Each point is reached from the start by the listed moves, each made once or not at all, plus a little noise. Is the number of moves made odd or even? Then give how often each move was made.

Moves:
(1): [-0.19 -3.05 -2.59 -1.64 -0.69]
(2): [ 1.74 -1.06  0.71 -0.60 -0.05]
Start: [-1.52  0.82  0.00  0.50  2.98]
Points:
[ 0.42 -0.43  0.86 -0.10  2.88] => odd (0, 1)
[-1.62  0.81 -0.06  0.21  2.91] => even (0, 0)
[-1.79 -2.51 -2.60 -0.73  2.57] => odd (1, 0)

Moves:
(1): [ 0.31  0.31  0.50  1.16  0.38  0.91 -1.18  0.13]
(2): [-0.78  0.61 -2.35  0.20  0.56  1.08 -3.55  2.95]
(3): [ 0.09  1.40 -0.68 -1.13 -0.05 -1.26  0.01 -0.47]
(4): [-0.44 -0.52 -0.08  0.06  0.23  0.27 -0.10 -0.80]
(5): [-0.61 -0.92  0.73  0.23  0.83  0.03 -1.83  0.68]
(6): [-0.02  0.77 -0.93 -2.03 -0.45  0.12 -0.66  0.74]
Start: [ 0.64  0.95  1.73 -0.64 -0.32  0.12 -0.43 -0.06]
Points:
[-0.69  0.74  0.18 -0.23  1.04  1.12 -5.86  3.55] => even (0, 1, 0, 0, 1, 0)
[-0.42  1.05  0.59  0.92  1.48  2.18 -6.90  3.81] => odd (1, 1, 0, 0, 1, 0)
[-0.04  1.96  1.31 -2.40  0.70  0.19 -4.17  0.15] => odd (1, 0, 1, 1, 1, 1)
[-0.11  1.51 -0.56 -0.37  0.24  1.14 -3.88  2.91] => odd (0, 1, 0, 0, 0, 0)

Moves:
(1): [-0.16  1.13  1.20 -1.80 -0.96  1.88 -0.29 -0.24 -0.70 -0.28]
(2): [-0.18  1.38  0.76 -1.16 -1.89 -1.71 -0.17  1.16 -0.33 -1.20]
(3): [ 0.61 -1.43  0.23 -0.02 -0.89 -1.03 -0.08  1.48  0.75  1.39]
(4): [-1.02  0.28 -0.53 -1.88  0.21  0.72  0.73  1.66 -1.95 -0.82]
(5): [ 1.22  0.35 -0.73 -0.51  1.38  0.60  0.19  0.97  0.69 -1.90]
(6): [ 0.72  1.55 -2.33  1.65  0.06  0.04  0.20  1.12  1.14  1.26]
(7): [-0.14  0.72 -0.07 -0.87  0.30 -0.74 -1.94 -0.95 -0.88  0.37]
(8): [ 0.61 -1.24 -0.43  0.28  0.13 -1.42  0.30 -2.08 -2.67  0.53]
(9): [-0.93  0.71  1.22  0.26  2.86  0.16  1.23 -0.32 -1.30  0.70]
Start: [ 0.75  0.24 -0.27 -0.27 -0.61  1.27 -0.39  0.94 -0.56 -0.38]
Points:
[ 1.64  2.54 -2.12 -2.51  1.52 -2.15  0.07  4.00 -5.11 -0.05] => even (0, 1, 1, 1, 1, 1, 1, 1, 1)
[ 1.51 -0.56 -1.32 -2.66  0.07  1.54  0.43  5.06 -1.07 -1.72] => odd (0, 0, 1, 1, 1, 0, 0, 0, 0)
[ 2.32  0.99 -3.61 -0.98  0.14  1.56  0.67  6.16  0.09 -0.46] => even (0, 0, 1, 1, 1, 1, 0, 0, 0)
[ 1.32  1.95  1.12 -2.57  1.12 -1.46 -1.13  3.31 -1.63 -1.01] => odd (0, 1, 1, 0, 1, 0, 1, 0, 1)
[ 1.91  1.74 -1.64  0.20 -3.30 -1.42 -0.47  4.67  1.02  1.04] => odd (0, 1, 1, 0, 0, 1, 0, 0, 0)
[ 1.31  6.09 -0.25 -2.71  1.13  1.45 -1.19  2.67 -1.93 -1.41] => even (1, 1, 0, 0, 1, 1, 1, 0, 1)

Moves:
(1): [-1.38  0.41 -0.22 -0.61 -0.61 -0.57 -0.38  0.63  0.42 -0.58  0.24 -2.04
 -0.07 -0.96 -1.89 -0.61]
(2): [ 0.11 -1.42 -2.41  0.35 -0.28  0.37 -1.07 -1.30  0.15  0.08  1.26 -2.22
 -0.31  0.38 -0.87 -1.56]
(3): [ 0.31 -0.37 -0.47 -0.72 -2.08 -0.22 -0.75  0.82  1.04 -0.33 -0.01 -0.25
  0.33  1.59  0.17 -1.11]
(4): [-1.53 -0.60  1.04  0.48  3.18  1.85 -0.21  1.34 -0.56  0.00  2.12 -0.36
 -0.84 -1.26 -0.54  1.35]
(5): [-0.97 -0.08  0.81 -0.01 -1.34  1.39  0.04  0.72  0.91 -1.39  0.33 -0.35
  1.47 -0.66 -0.55 -0.62]
(6): [ 0.15 -0.84 -2.09 -1.08  0.42  1.48 -2.67 -0.29  1.07  1.19  0.16  0.63
  0.98  0.71  0.27 -0.25]
(7): [-1.02  0.28 -3.73  1.14 -1.38 -0.84  0.28 -1.72  1.25  2.35  1.10  1.84
  0.43 -1.58 -1.96  0.21]
(8): [-0.55  0.42 -0.01  0.62 -2.58  0.30 -1.90  2.03 -0.41 -1.83 -2.17  0.38
  0.96  0.35 -1.41  0.69]
(9): [ 0.54  0.94  0.26  1.83 -2.27 -0.29 -1.44 -1.42 -0.05  0.21  0.51  0.57
 -0.82 -1.33 -1.74 -2.55]
(10): [-0.17  0.34  0.40 -3.00 -2.36  3.30  0.26 -4.29 -1.32  0.15  0.36 -1.62
 -3.06  0.24 -0.20 -2.51]
(11): [-0.40  0.23  0.70  0.38 -0.34 -0.75 -0.44 -0.38 -1.35 -0.52 -0.61  1.16
 -1.25 -0.70 -0.42 -1.52]
(12): [-0.58 -0.29  0.16  0.96 -1.22  1.14  1.46  0.45 -0.08  2.16 -1.10 -0.32
  1.99 -0.39  0.77  1.55]
(13): [ 0.49 -0.07  1.29 -0.53  0.99  2.03 -1.47  1.08 -1.09 -1.16 -0.85  1.77
 -0.37 -1.70 -1.36 -0.56]
(14): [ 0.51 -0.59 -3.36 -0.94  0.57 -0.73 -0.90  0.72 -0.07  1.51  1.86 -0.32
  1.19  0.07  0.79  1.62]
Start: [ 1.19  0.07 -0.35  0.33 -0.16  0.06 -0.70  0.42 -0.29  1.01 -0.78  0.35
 -1.15  0.78  0.17 -0.90]
Points:
[-0.83 -0.53  0.43  2.70 -0.52  4.47 -3.60  3.06 -2.41  1.77  1.54  2.48
  0.28 -5.08 -2.67 -1.66] => odd (0, 0, 0, 1, 1, 0, 0, 0, 1, 0, 1, 1, 1, 1)
[-0.54 -0.29 -0.29 -2.12 -6.40  6.77 -4.05  0.85 -3.85  0.06 -3.00  1.28
 -0.32 -1.90 -2.03 -2.12] => odd (0, 0, 0, 0, 1, 0, 0, 1, 0, 1, 1, 1, 1, 1)
[-2.95 -1.41 -4.46  1.72 -5.04  5.20 -4.90  3.43  2.81  3.38 -0.22  1.88
  4.43 -0.39 -3.13  1.03] => odd (0, 0, 1, 1, 1, 1, 1, 1, 0, 0, 0, 1, 0, 0)
